Each row of a before or after table is a point. The points were changed in one or more steps. Then noise was added and the rows were shuffled. The steps act on columns, c1 being the first. What was done? A step turns or swaps two columns, mirrors them in a line or flattens them onto one, adds a multiple of one to another, or multiplies or shifts one. Angles are multiples of 10 degrees, from the lower column toward the higher: turns from -170 to 170, lines from 10 to 170 but not 90. Use the fewest steps. Two steps may share a column if one is a turn and the other turns, adds or multiplies; they go together, in the order done. Otherwise the lowest column goes first.
In the rows, zero is written as 128.

Before:
[[157  73  95]
 [148 241  79]
 [151  63 152]
 [107  80 141]
 [105  80 149]
 [ 70 139 146]
 [112  80 116]
 [147 127 128]]
After (8 x 3):
[[183 246  79]
 [120  79 116]
 [ 91  78 151]
 [ 61 138 146]
 [178  74  96]
 [145 126 128]
 [ 98  79 138]
 [137  60 154]]
Steps: add -0.7 times c3 to c1

Before:
[[155 126  74 191 137 137]
 [123  96 115 124 171 133]
 [128 116 107  79 144 162]
 [166 139 248 132 134 129]
 [163 113 100 124 142 103]
 [114  48 237  64 174 126]
 [178 145 149 156 102 130]
 [150 102 125  95 139 134]
 [169 110 126  29 192 227]
 [144 118 132 146 123 130]
 [233 146 200 107 156 163]
 [191  90 120 179  95 151]]
After:
[[125 170 132 137 144 122]
 [107 163 100 110 156 111]
 [ 53 161 128 135 145 244]
 [ 89 145 112 130 108 136]
 [110 164 107 122 121 175]
 [ 65 197 203 144 218 162]
 [109 189 246 130 160 131]
 [111 176  74 167 150 106]
 [109 152 126 114 147 148]
 [139 142 121 170 197 124]
 [ 85  99 235  94 100 154]
 [135 197 145 146 187 118]]
Steps: turn c1 and c5 by 110 degrees; shift c2 by 50; multiply c4 by 0.7; turn c4 and c6 by -40 degrees

Before:
[[188 194 110 143 142 120  91 121 150]
 [184 105 105 101 168 139 175 115 135]
 [112 109 226 132 135 127 168 114 138]
 [ 86 213 139  69 154 155 165 109 119]
 [177 119 123 126 136 129  74 106 122]
 [ 95 121 107  79 155 119 131 119 176]
 [174 118  99 241 140 131 158 107 125]
 [164 172 110  79 112 115 136  99 128]]
After:
[[ 47  47 141  77 120 160 159 107 117]
 [207  87 109  78 149 112 129  99 128]
 [241 139 107  99  87 137 171 122 128]
 [224 136 124 123 122 129  78 106 122]
 [244  65 112 143 126 113  86 129 150]
 [219 134  97 242 118 128 148 109 127]
 [101 141 226 129 120 125 171 109 132]
 [ 61 129 108  75 102 118 132 120 170]]
Steps: multiply c1 by 2; turn c2 and c5 by 170 degrees

Before (10 x 12):
[[128 116  89  82  89 146 104 179 185 150 163 163]
 [ 99 147 169  99 114 132 160  99  70 120  82  93]
 [169 131 117 101  65 149  84 130 191 108 120  96]
 [133 133 108  76 168 168  74 137 162 135  87 106]
 [ 95 163 119 162 128 130 133 114  73  98  82  79]
 [102 151 177 146 129  98 126 114  80 165 140  82]
 [133 137 121  68  95  97  71 181 200  99 132 133]
 [ 93 132 122  82 114 199  21 164 168 140  65 136]
 [132 135 148 150 112  89 150 122  83 152  58  94]
 [121  80 137 100 144 180  53 160 120 106  88 117]]
After (10 x 12):
[[135 126 146 125  98 121 149 102  69 123 221  99]
 [120 136  71  85 126 136 103 134 203  67  87 165]
 [ 83 146 134 111 162  44  48 172 121 110  87 122]
 [140 124 105 121 190  59  73 133 174 117 107 106]
 [134 128  99  62 144 157  72 180 223  96 161 136]
 [111  93 109  85 146   2  23 134 177  92  82 134]
 [138  97 179 124 119 171 125  91  59 117 155  75]
 [154 159  96  72  98 103  83 146 214 136 106  93]
 [132  91 155  79 136  87 165 117  50 156 151  95]
 [143  79 131 156 106  88 131 146  52 153 152  79]]
Steps: mirror c1 and c2 in the line at 30 degrees; turn c4 and c5 by -40 degrees; turn c3 and c4 by -20 degrees; multiply c6 by 1.6; turn c6 and c11 by -130 degrees; mirror c8 and c10 in the line at 150 degrees; multiply c9 by 1.3
